Rows are points. Examples show where two turns around zero, p and q, send a point. Write where each new point lands after one turn and then the other. Backwards means that the second turn is done in reverse. Each puzzle has new turns, and all numbers are rounded.

Turn p:
[-18,  13] -> [-18,  14]
[-25,  -8] -> [-25,  -7]
[  6, -71] -> [  3, -71]
[35, 30] -> [36, 29]
[ 2, 36] -> [ 3, 36]
Turn q:
[ 15, -36] -> [39,  1]
[-39, -12] -> [ -3, -41]
[-39, -21] -> [  6, -44]
[26, 43] -> [-31,  40]
[36, 26] -> [-11,  43]
Where do these land?
q, then p backwards: [47, 34] -> [-17,  55]
p, then q backwards: [-55, -16] -> [-33,  47]
p, then q: [-21, -20] -> [ 10, -27]
q, then p backwards: [-15,   1] -> [ -6, -14]
p, then q: [43,  2] -> [15, 40]

Turn p:
[27, -7, 16, 28] -> [ 8,  7, 30, 29]
[-61, -39,   5, -33] -> [-40, -59, -27, -25]
[ 22, -26,  35, -27] -> [-44,   3,  35,  -4]
[ 34,   1, -48,  -7] -> [ 38,  17,  20, -37]
[  9,  32, -37,  -9] -> [ 29,  28, -17, -26]
[-31,  40,  30,  48] -> [  8,   5, -41,  63]
Turn q:
[ -39,   -4,  -35, -101] -> [-55,  53, -47, -70]
[ 17,  -2,  35, -19] -> [ 2, 33, 28,  5]
[ -2,  -5, -25,  37] -> [  8, -43,  -8,   6]
[-10,  -1,  52,  63] -> [  6, -18,  25,  76]
[ 10, -29, -23,  25] -> [ -4, -42,  14, -10]
[10, 21,  4,  6] -> [22,  6, -4,  7]
[ 13,  21,  -8, -12] -> [ 20,  12,  -9, -13]
Where do these land?
q, then p: [-19,  33, -14, -17] -> [ 30,  13, -11, -27]
p, then q: [ 32, -23,  35,  28] -> [ 1, -3, 21, 56]
p, then q: [-44,  -2, -44,  -8] -> [-12, -10,  10, -60]
q, then p: [-49,  26, -10,  -8] -> [ 46, -11, -24, -21]
q, then p: [ 35, -25,  27, -35] -> [-46,  31, -20,  19]
p, then q: [ -9,  28, -43,   9] -> [ 32,  -1,   5, -42]
p, then q backwards: [ 54, -38,  49,  31] -> [ 18, -44,  69,  27]

Turn p:
[-76, -22,   8,  24, -13,  11, -17, -20] -> [-59,  13,   0,  -2,  -7, -16,  25, -57]
[ -4,  48,  37,  38,  12, -69,  74, -10] -> [ 26,  48, -28, -18,  95, -47,   5,  15]
[ 52, -23,  -2, -55,   4,  37,  27,  -6] -> [ 38, -13,  22,  -9, -13,  69,  18,  33]
[-29, -33,  17,  58, -39, -17, -15, -32] -> [-34,  -3,  10,  40,  16, -45,  47, -35]
[ 60,  -3,  -9, -27,  10,  -6,  -7,  43] -> [ 45, -41,  14,  -7, -10,  10, -31,  37]
[-45, -11,  37,  21,  12,   8,   5,  13] -> [-46,   5,  18, -28,  23, -14,   4, -18]
[ 53,  37,   0, -48,   7,  21, -17,   6] -> [ 39,  16,  19,   1, -35,  28, -35,  44]
[-25,  -3, -36,   2,  -6, -35,  43,  13] -> [ 20, -11, -53, -26,  20, -12,  16, -22]
[ 16, -12, -25, -27,  31,  -2, -41, -12] -> [ 10, -15,   3,  29, -20,  34, -40, -17]
[ 33,   0, -15, -58, -31,  10, -18,  14] -> [ 50, -11,  19,  -7, -54,  17,  -1,   9]
[-36,  22, -12,  71,  14,  41, -33,  -8] -> [-87,  12, -24,  26, -14, -24, -11,  10]
Turn q:
[-13,  35,  14,  31, -15,  27,  26,  31] -> [ 49,   9,  22,  14, -10,   8,  42,  -3]
[ 47,  30,  48, -31,  -6,   1,   4, -37] -> [-14, -32,   0,  -5,   1, -73,  18, -30]
[-40, -24,   7,  10,   2,  57, -55,  26] -> [ 19,  34,  53, -22, -21,  36, -41, -32]
[ -5,  32, -22, -54,  11,  11, -37, -60] -> [-84,  10,  12, -25,   1, -14,  16, -36]
[-21,   3,  -2,  -3,  43, -26,  -8,  21] -> [ -6, -13,  22, -19,  30,  21,  -5,  33]
[-44, -56, -30, -14,  17,   1,   9, -51] -> [-54, -25, -19,  -1, -39,  52, -30,   2]
[ 52,  66,  12,  47, -20,  24,  20,   1] -> [ 46,   5,  -8,  32,  30, -30,  61, -45]
[ 72,  12,  -3, -17, -13,   4,  33,  -5] -> [ 15,  -7, -57, -12,   8, -47,  26, -17]
[-27, -17,   7, -17,  -4,   2,   3,  41] -> [ 19,  13,  17, -21, -22,   8, -13,  33]
[ -2, -51, -32,   1, -45, -58,  -9, -23] -> [-37,  21, -45,  46, -11,  -1, -48,  35]
[-19, -29,   2,  48,  31, -44,  14,  56] -> [ 47, -16,   5,  14,  34,  41, -26,  60]
Where do these land?
p, then q: [-44, -38,  40, -25, -40, -68,  53,  44] -> [-58, -79, -49, -41,   1, -50,   0,  21]
q, then p backwards: [ 19,  56, -25, -20,  38,   4, -44, -19] -> [-56, -25,  50,  25,  14,  -5,  34,  -9]
q, then p: [ 14,   3,  11,  27,  37, -23,  10,  -7] -> [-19, -36,   4,   7,  23,  28,  -9,  -3]
q, then p: [-31,  18, -49,  30,  37,  27,  21, -32] -> [-48,  16, -13, -16,  -6,  52,  45,  17]
p, then q: [ 19,  -6,  -8,  16, -49,  33,  40,  42] -> [ 28,   6, -37, -24, -31,  -9,   3,  61]
p, then q: [  8, -46, -43, -24, -10,  15,  -5,   2] -> [ 13,   3, -39,   8, -45,  10, -18, -27]
p, then q: [-12,  16,  -1,   2,  31,  24, -28,  39] -> [-19,  35,  35,  -7, -15,  -3, -32,  10]
p, then q: [ 13,  14,  29,  52, -20, -25, -44, -55] -> [ 20, -29,  29,  69,  49,  15,  15,  14]
p, then q: [ 13, -17,  46, -58, -23,  14,  -3, -13] -> [ 29, -29,  12,  -5, -25, -58,  17, -27]
